Rows are points. Each copy is the shape, with its points in the same order, turned, moved and blurred by noise. Say if it was mirrored as well.
In the rows, 128 means zero.

Shape:
[[123 133]
 [137 148]
 [158  62]
 [157 126]
 [ 95 106]]
Copy 1, 5 rows:
[[121 128]
 [131 144]
 [177  68]
 [158 130]
 [102  95]]
Copy 1 is: only turned
Copy 2 (5 x 2):
[[126 111]
 [146 111]
 [107 190]
 [143 138]
 [ 87 114]]
Copy 2 is: mirrored
Copy 3, 5 rows:
[[124 134]
 [106 143]
 [100  59]
 [ 93 118]
 [151 103]]
Copy 3 is: mirrored

Shape, 7 rows:
[[117 136 117 122]
 [125 130 153 102]
 [144  91  92 116]
 [104 147 130 145]
 [106 135  55 156]
 [135  78 164 149]
 [165 142 169 164]]
Copy 1:
[[110 114 123 116]
 [127 114 163 102]
 [148  76 102 113]
 [ 90 120 132 136]
 [ 91 105  58 138]
 [130  61 170 155]
 [142 129 170 177]]
Copy 1 is: only turned
Copy 2, 7 rows:
[[125 125 128 113]
 [127 107 154  92]
 [167 156 145 134]
 [100 113 123 130]
 [121 162  85 163]
 [144  98 190 152]
 [142  53 139 133]]
Copy 2 is: mirrored

Shape:
[[135 146 112 147 102 129]
 [120 135 182 142 128 126]
 [131  99 169 140 122  58]
 [102 153 178 149 125 145]
 [118 164  70 103 146 158]
 [122 131 107 136 153 153]
 [148 118 188 175 140  95]
 [116 101 169 140 126 166]
 [147 147 124  98 138 186]]
Copy 1 (9 x 6):
[[151 144  98 142 101 121]
 [130 145 171 136 108 123]
 [126 106 167 134 118  64]
 [124 165 159 143 104 146]
 [126 158  55 104 137 157]
 [126 131 100 132 146 147]
 [152 139 187 164 129  84]
 [147 109 165 133 122 168]
 [161 160 107  93 130 169]]
Copy 1 is: only turned
Copy 2, 9 rows:
[[147 139 139 135 138 147]
 [182 118 133 139  87 108]
 [144 103 163 132 119  54]
 [180 138 122 145  73 130]
 [137 146  69  97 152 170]
 [153 114  80 132 133 144]
 [184 111 146 173 113  71]
 [178  81 124 140  86 143]
 [192 114  93 100 134 171]]
Copy 2 is: mirrored
Copy 3:
[[136 139 105 125  86 121]
 [132 121 169 138 121 112]
 [156 113 158 121 112  41]
 [106 123 169 147 117 132]
 [114 150  77  87 139 161]
 [131 124 101 122 146 140]
 [162 129 168 167 124  75]
 [140  80 154 137 124 142]
 [150 132 125  97 138 183]]
Copy 3 is: only turned
Copy 4:
[[130 146  89 149 100 122]
 [101 150 164 157 138 131]
 [118  91 152 161 142  80]
 [ 74 169 146 161 127 144]
 [127 180  55  96 145 154]
 [118 153  94 131 152 148]
 [136 119 159 193 158 119]
 [ 97 127 141 148 134 174]
 [143 174 118 110 129 186]]
Copy 4 is: only turned

Shape:
[[130 123 114 185 157 102 125  91 172]
 [149 144 133 114 112 137 108 132  86]
 [ 95 158 107 142 159 131  61 161 150]
 [126 108  85 125 166 135 156  69 117]
 [151 175 137 143 139  83 144 125 122]
 [180  73 119  99 157 152 163  92  98]
 [128 130 133  78 114 168 158 113 118]
 [129 106 129  97 183  96 106 175 161]
 [120 136 153 106 166 151 162 114 169]
 [134 112 123 132 172 134 149 119  83]
 [104 189 104 137  65 143 112 122 130]
 [104 144 193 100 128  84 146 128 142]
 [141 115 128 147 132 123 133 144 126]
 [137 124 168 113  90 147 127 151 178]
 [136 135 163  82 121 149  93 116 145]]
Copy 1, 15 rows:
[[127 118 209 132 141 106 139  57 112]
 [147 145 114 156 152 140 122 135 128]
 [111 144 177 103 197 118  72 120 120]
 [124 106 126 125 163 130 171  42 129]
 [146 176 163 142 140  95 161 116 112]
 [160  73 106 152 158 137 193  92 159]
 [108 128 108 127 142 169 170 128 159]
 [120 100 172 101 192  69 128 142 161]
 [ 96 127 180 115 170 145 187 116 160]
 [134 107 121 150 187 123 172 100 109]
 [106 184 133 113 110 167  96 119 105]
 [ 71 160 162 159 141  89 169 147 151]
 [132 110 154 136 144 118 140 127 112]
 [102 116 179 130 111 146 132 163 161]
 [111 139 152 150 155 151 124 137 190]]
Copy 1 is: mirrored
Copy 2, 15 rows:
[[141 143 138 185 154 121 112  86 159]
 [131 147 123 119 103 138 123 158  82]
 [110 170 100 135 164 133  67 168 158]
 [127 126  85 144 159 141 152  71 103]
 [162 169 141 155 139  89 146 149 115]
 [169 100 116 118 140 180 167  96  79]
 [112 148 115  86 112 162 167 126 100]
 [154 108 132 103 185 125 119 173 168]
 [124 164 143 110 160 157 174 105 150]
 [131 129 109 150 169 153 152 126  76]
 [ 89 194  98 142  66 116 120 145 135]
 [107 148 188 105 147  93 166 151 133]
 [134 131 132 151 132 144 133 151 124]
 [120 149 170 104  93 160 138 153 163]
 [132 158 154  71 117 144 112 128 124]]
Copy 2 is: only turned

Shape (18 x 12):
[[150 103 115 115 137 112 181 129  68 126 146 154]
 [127 116 179 129 125 123 115 109 140 143 122 122]
 [133  98 127 117 135 133 100 100 150 123   7 150]
 [107 215 102 155 131 103 106 122 147 162 131 154]
 [146 108  98 124 126 115 150 120 135 119  45 123]
 [ 88 147 148 133 138 111  97 133 155 113 154 135]
 [116  97 104 117 137 160 132 131  80 130 113 107]
 [122  90 143 185 114 113 167 132 137 134 143  99]
 [152 117 106 102 134 113 114 127 161 137 101  93]
 [144  90 148 106 129 218 159  60 107 135 140 122]
 [103 107 110 102 122 182 100 145 151 117 145 116]
 [118 152  91 139 124  96 119 116 129 112 150  93]
 [132 149 140 147  38 106 140 127 142 125 156 107]
 [106 113 119 120 106 110 124 106 114 161 131 133]
 [132 217 101 132 133 136 154 139 130 120 156  96]
 [102 106 111  99 132 109 108 140 126 184 120 114]
 [138  96  91 113  52 138 127 110 158 151 140 127]
 [158 104 104 154 109 116 119 132  81 174 149 131]]
Copy 1, 18 rows:
[[129  96 112 107 134 134 176 134  61 108 159 138]
 [106 123 174 132 129 136 135  94 133 142 120 139]
 [116 110  92 129 149 154 110  85 132 158  27 165]
 [113 221 129 162 113  98 138 157 127 116 111 137]
 [125  96  78 134 128 134 149 108 118 139  60 123]
 [ 73 154 148 153 134 108 104 116 138 118 149 134]
 [105  98 121 136 134 178 125 136  73 124 117 102]
 [103  92 144 188 106 126 177  99 113 147 152 112]
 [132 101 122 128 122 123 115 140 155 140  94 103]
 [130  99 157 119 129 246 156 104 123  96 137 134]
 [ 75 116 123 139 110 182  86 143 140 128 143 116]
 [122 136 124 165 109 102 119 132 117  92 133  89]
 [107 138 149 142  32 107 149  94 124 121 145 109]
 [111 116 156 146 102 130 132 140  97 113 110 149]
 [109 192 116 131 110 125 160 147 132  94 146  59]
 [ 99 105 160 139 119 123 115 177 108 141  95 131]
 [127  95 127 145  38 155 123 140 136 123 122 147]
 [156 119 144 151  97 135 139 149  64 152 145 132]]
Copy 1 is: mirrored
Copy 2 (18 x 12):
[[154 149  97 120 125 141 151 132  72 165 132 105]
 [134 122 176 121 130 157  85 115 138 148 130 107]
 [126  87 125 102 143 184  53  94 130 107  34 124]
 [ 72 192 121 168 152 104  73 105 166 160 111 121]
 [137 111 107  96 140 140 101 115 127 117  49  95]
 [ 85 159 147 139 136 160  74 147 155 131 153 105]
 [108  90 119 124 154 133 135 133  83 128 122 114]
 [154 113 149 154 119 137 138 151 149 143 126  53]
 [129 110 119  80 153 110  78 132 154 117 115 101]
 [132  85 161 109 133 163 173  56 108 114 162 131]
 [ 76  94 128 110 141 154 117 149 154 107 157 141]
 [ 95 150 112 135 131 102  96 134 132 111 140  71]
 [106 153 167 127  56  87 115 139 154 136 127  93]
 [ 94 116 127 120 116 130  95 113 123 170 128  95]
 [ 93 198 137 135 164  77 140 128 144 110 131 107]
 [ 92  94 128 101 157 127  81 145 129 181 128 102]
 [103  85 111  95  69 108 114 114 165 146 133 117]
 [146 103 110 157 115  91 106 129 101 175 144 117]]
Copy 2 is: mirrored
Copy 3, 18 rows:
[[134  92 115 129 127 119 166 126  55 122 165 131]
 [117 112 160 140 102 121  91 125 120 139 110 123]
 [113  77 107 122  92 133 125  98 121 114   9 152]
 [139 209  99 157 147  99 116 102 134 156 111 161]
 [138  90  94 129  93 121 164 110 123 103  65 122]
 [ 98 158 125 126 134 115  83 144 140 117 138 137]
 [105  95  93 150 125 157 148 145  87 139 118  97]
 [126  93 141 196  99 104 134 146 139 110 153 110]
 [148 102 100 108 112 120 133 133 153 145  94 103]
 [120  75 159 147  91 217 133  90  96 162 148 105]
 [110 115  93 128 110 194 104 167 140 142 126 122]
 [122 152  77 136 124  97 123 112 141 125 145  92]
 [159 164 124 154  50 100 105 146 124 128 159 112]
 [ 99 125 113 142  89 108 136 134 108 164 126 128]
 [173 200 107 143 144 144 140 116 133 127 146  90]
 [106 114 109 135 124 107 139 162 125 182 106 124]
 [139 111  85 141  38 136 134 142 143 168 140 138]
 [144  92  85 177 115 105 124 133  80 175 145 124]]
Copy 3 is: only turned

Shape:
[[ 97 128 175 161 136 127 129  86 159 168 100 116]
 [108 134 151 158 130 135 122 119 155 159 176 176]
 [152 131 109 159  99 131 182 177 154 109  98  89]
 [109 115 158 168 138 130 140 107 119 134  99 134]
 [178 143 176 164 105 113 134 127  97 116 154 150]
 [140 106 115 160 145 120 135 121 129 115 107  90]
 [ 72 169 158 126 114 170 132 108 147 116 143 187]
 [120 150 174 142  73 150 132 172  89 103 111 114]
 [160  83 144 118 118 211 102 121  95  80  95 131]
 [106 117 126 122 155 162 111 129  75 139 153 125]
 [ 93 109 132 121 173 111 152 119 103 116 150 139]
 [ 85 209 133 154 100 126 121 126 146 141  43 115]
 [143 116 144 124 133 108 118 148  87 159 117 163]
 [123  88 150 106  91 108 111 102  83 149 152 150]
 [137  93 154 141 116  78 125 149 150 132 166 161]
 [158  91 136 190  85 150  78 125 118 111  95 151]
 [140 137 162 145 164 121 122 131 172 121 131 125]]
Copy 1:
[[ 82 123 189 117  77 118 103  91 147 134 106 141]
 [104  75 157 152 126 124 124  78 120 115 153 147]
 [125 154 145 168  92 153 171 177 142 129 109  90]
 [ 97 128 164 113  79 112 115 120 108 108 106 145]
 [159 101 139 115 113  62 176 107 111 106 114 121]
 [125 149 136 118  88 118 119 170 144 127 131 136]
 [ 68 112 151 120 155 148 120  61  99  90 126 102]
 [123 129 147 124 105 100 154 127  71 139 101  49]
 [171 120 120  80 132 140  76 151  74 118  73  91]
 [121 114 142  85 119 120 100 131  69 144 168 125]
 [ 75 114 141  97 134 112 136 152  98 128 151 167]
 [ 78 216 170 149  80 126 126  76 124 129 115  84]
 [129 130 134 128 105  96 140 106  74 156 119 157]
 [110  81  98  89 101  98 136  94  91 159 114 142]
 [104  73 118 160 124  81 147 124 128 138 116 156]
 [163 117 104 142  70 100  77 115 110 100  94 115]
 [122 128 171 144 140  97 111 124 154 127 123 139]]
Copy 1 is: mirrored
Copy 2:
[[115 158 178 195 132 109 137  88 144 156 125 129]
 [142 141 132 152 101 118 148 137 157 189 138 165]
 [147 113 109 161 145 169 145 138 135 106  85  65]
 [116 143 152 189 119 131 149 108 117 132 111 146]
 [162 137 171 124 128 120 180 179 128 115  98 151]
 [148 127 125 164 153 131 125 101 113  99 117 119]
 [ 74 135 132 168 106 158 167 153 172 169 149 177]
 [ 78 117 144 136 128 140 153 185 126 114  70 122]
 [106  80 157 160  94 174  99 147 112  65 104 187]
 [113 122 116 130 147 139 112 128 105 140 111 202]
 [124 118 115 130 154 132 175  78 110 131 138 178]
 [ 64 214 135 184 142 171 134 121 176 126  91 102]
 [133 150 138 110 113 130 148 113 130 123  71 177]
 [129 134 170  87  87 125 138 118 102 137 124 165]
 [157 113 126 107  89  89 170 116 150 139 125 136]
 [145 143 138 172  48 124 113 161 123  85  94 145]
 [145 126 142 176 148 107 144 112 182 117 134 153]]
Copy 2 is: only turned
Copy 3, 17 rows:
[[164 148 131 156 168 117 156 182 160 140 141 176]
 [ 95  80 138 158 143 123 142 162 152 157 153 144]
 [169 114  66 111  92 126 165 125 167  87  85 121]
 [146 132 122 161 136 125 133 190 141 103 119 156]
 [160  68 160 157 106 144  92 146 145 118 107 134]
 [163 142  96 128 147 103 120 156 131  92 111 116]
 [ 69 129 162 156 116 144 151 138 159 117 160 186]
 [143 139 144 125  53 169 138 160 148 119  83 140]
 [121 146 118  65 114 178  72 173 104  81 123 159]
 [102 134 160 123 143 139 135 180  93 113 117 107]
 [113 127 158 147 129  86 141 174 118  81 149 115]
 [140 186 110 171 121 123 182 117 154 132  69 206]
 [139  87 148 137 113 104 130 180  86 128  96 153]
 [152 103 161 143 105 133 125 172  72 140 161 135]
 [143  69 123 144  95  83 116 165 135 147 153 124]
 [141 116  71 143 106 165  73 178 115 139 111 162]
 [135 118 131 120 142  85 117 146 179 124 120 146]]
Copy 3 is: mirrored

Shape, 17 rows:
[[ 61 115 148 163 106 153 161 149 151 150 134  73]
 [177  98 127 112 110 130 118 139 132 115 124 121]
 [143 122 111  99 138  88 167 134 112 110 127 124]
 [ 79 116  92 148  90 140 124 156 117 180 131  85]
 [129 154 122 174 198 150 174 122 142 140 208 162]
 [159 158 141 163 190 163 178 105  81 128 190 147]
 [137 132 129  88 137 125 107 132 114  92 154 117]
 [ 68 108 116 181 107 114 140 202 102 133 148  78]
 [140 132 125 104 176 100 111 110 107 108 142 142]
 [124 165 128 124 110 136 131 139 118 118 107 124]
 [157 178 149 131 175 141 186 132 122 154 230 129]
 [142 109 151 102 116 101 121  98  98 126 130 138]
 [111 103 118  91 124 136 133 142 104 114 118 165]
 [ 80 130 103 171  78 121 144 157 138 155 140  82]
 [158 136 152 119 135  86 113 150 124 129 127 140]
 [150 136 148 106 111  98 124 132 112 103 165 163]
 [145 126 117 123 107  95 124 115 120  88 148 130]]
Copy 1 (17 x 12):
[[113 191 122 157  82  99 106 120 132  82 155  95]
 [157  90 140 132 121 131  90 113 147 152 135 130]
 [165 101 115 112 146 111 137 127 163 115 107 124]
 [131 171  91 149  97  70  95 115 103 139 134  86]
 [119 162 136 206 179 148 170 169 118 112  99 160]
 [148 130 125 208 208 171 163 125 114  99 110 133]
 [162  89 132 114 153 128 116 152 116 121 157 124]
 [160 199 132 138 123  62  73 124 114  89 112  96]
 [131  84 131 108 179 126 141 138 116 123 127 135]
 [162 122 112 115 106 140 127 108 102 112 127 124]
 [174 151 149 210 180 141 202 159 128 123 137 132]
 [144  77 120 125 151 104 127  90 133 119 154 144]
 [152 118  80 104 149 126  99 124 135 126 143 158]
 [142 172 115 157  75  66 106 124 109 105 116  99]
 [156 111 162 103 142 115 137 101 124 139 126 150]
 [182  91 140 128 148 110 134 125 120 118 143 176]
 [163  73 133 132 128 102 114 133 124 105 119 142]]
Copy 1 is: mirrored
Copy 2 (17 x 12):
[[146  92 135  75 142 155 130 134 126 163 170  83]
 [163 118 116 103 114 104 127 116  94  83 114 150]
 [113 119 100 100 140  66 149 115 133 112 111 133]
 [135 133 131 100 146 131 153 157  69 164 179 108]
 [ 77  98 181 152 164 125 127  87 185 106 173 147]
 [ 89 137 181 114 159  97 111  49 166  85 176 137]
 [110 123 103  85 124 102  90 129 118  92 129 167]
 [ 81  91 145  67 123 134 159 147  76 141 167  74]
 [ 88 147 123 107 131  92  96 112 132 103  97 159]
 [134 159 101  94 117 117 127 135 134 101 153 111]
 [ 96  94 184 114 146  68 114  90 190 102 199 166]
 [135 146 108  98  96  89 115  89 114 135 109 151]
 [107 137  83  88 127 136 144 108 119 112 112 158]
 [134 101 123 111 131 130 147 160  88 164 185  73]
 [118 128 140 106  84  86 128 138 134 102 104 144]
 [104 123  98 111  74  92 114 105 135  96 135 159]
 [108 109  90 123 104  89  98 109 110 101 127 130]]
Copy 2 is: only turned
Copy 3, 17 rows:
[[ 57 115 131 134 115 194 133 157 126 155  99  89]
 [158 140 147 123 159 138 156 152 135 120 146 136]
 [124 114 142 106 118 118 161 118 162 120 147 165]
 [112 119  96  93  95 184 112 174 135 148  86 104]
 [ 82 101 139 169 129 136 114 152 124 228 153 210]
 [ 92 105 156 138 110 106 148 156  92 228 174 204]
 [126 108 184  92 143 138 110 131 119 136 157 162]
 [ 53  83  88  84 115 158 116 192 139 122 135 103]
 [129 106 147 109 160 115 117  90 115 153 151 184]
 [115 149 147 122 107 122 112 135 113 123 113 135]
 [ 81 138 162 128 106 169 134 147 119 225 182 230]
 [149 128 132 107 121 132 144  91 109 138 162 139]
 [149  88 148 131 117 133 134 130 108 106 126 149]
 [ 80 128 102 110  98 170 106 170 163 143 107  92]
 [118 151 115 120 152 137 134 110 113 114 162 167]
 [137 127 149 120 122 137 119 116 118 123 196 164]
 [142 126 152 106 131 115 119 118 155 132 172 126]]
Copy 3 is: mirrored
Copy 4:
[[ 68  88 128 163 145 189 105 152 116 114 171  85]
 [159 104 118 120 104 140 153 107 126 158 128 116]
 [137 116 137  81 159 117 132 118 127 161 132  89]
 [ 55 130 128 126 101 186 100 111 121 136 171 100]
 [175 187 138 161 195 154  85 170 171 154 173 104]
 [198 204 156 156 189 158 112 144 125 147 151  75]
 [161 125 134 118 122  98 115 111 105 127 143 116]
 [ 72 113 157 115  91 174  79 177 113 137 168  63]
 [161 145 137 121 153  94  96 109 116 163 115 117]
 [109 145 107 121 132 131 142 134 103 120 123 104]
 [188 183 117 156 187 128 108 138 149 146 209  55]
 [132 124 152 142 137 105 147  87 110 170 119 102]
 [118 130 155 108 138 120 145 130  94 164 143 149]
 [ 56 120 130 131 106 175 106 138 148 117 164  78]
 [138 128 103 129 119  98 130 130 122 180 119  91]
 [149 142 146 134 121  76 151 129 132 159 143 102]
 [139 124 152 116 119 102 134 118 148 133 116  99]]
Copy 4 is: mirrored
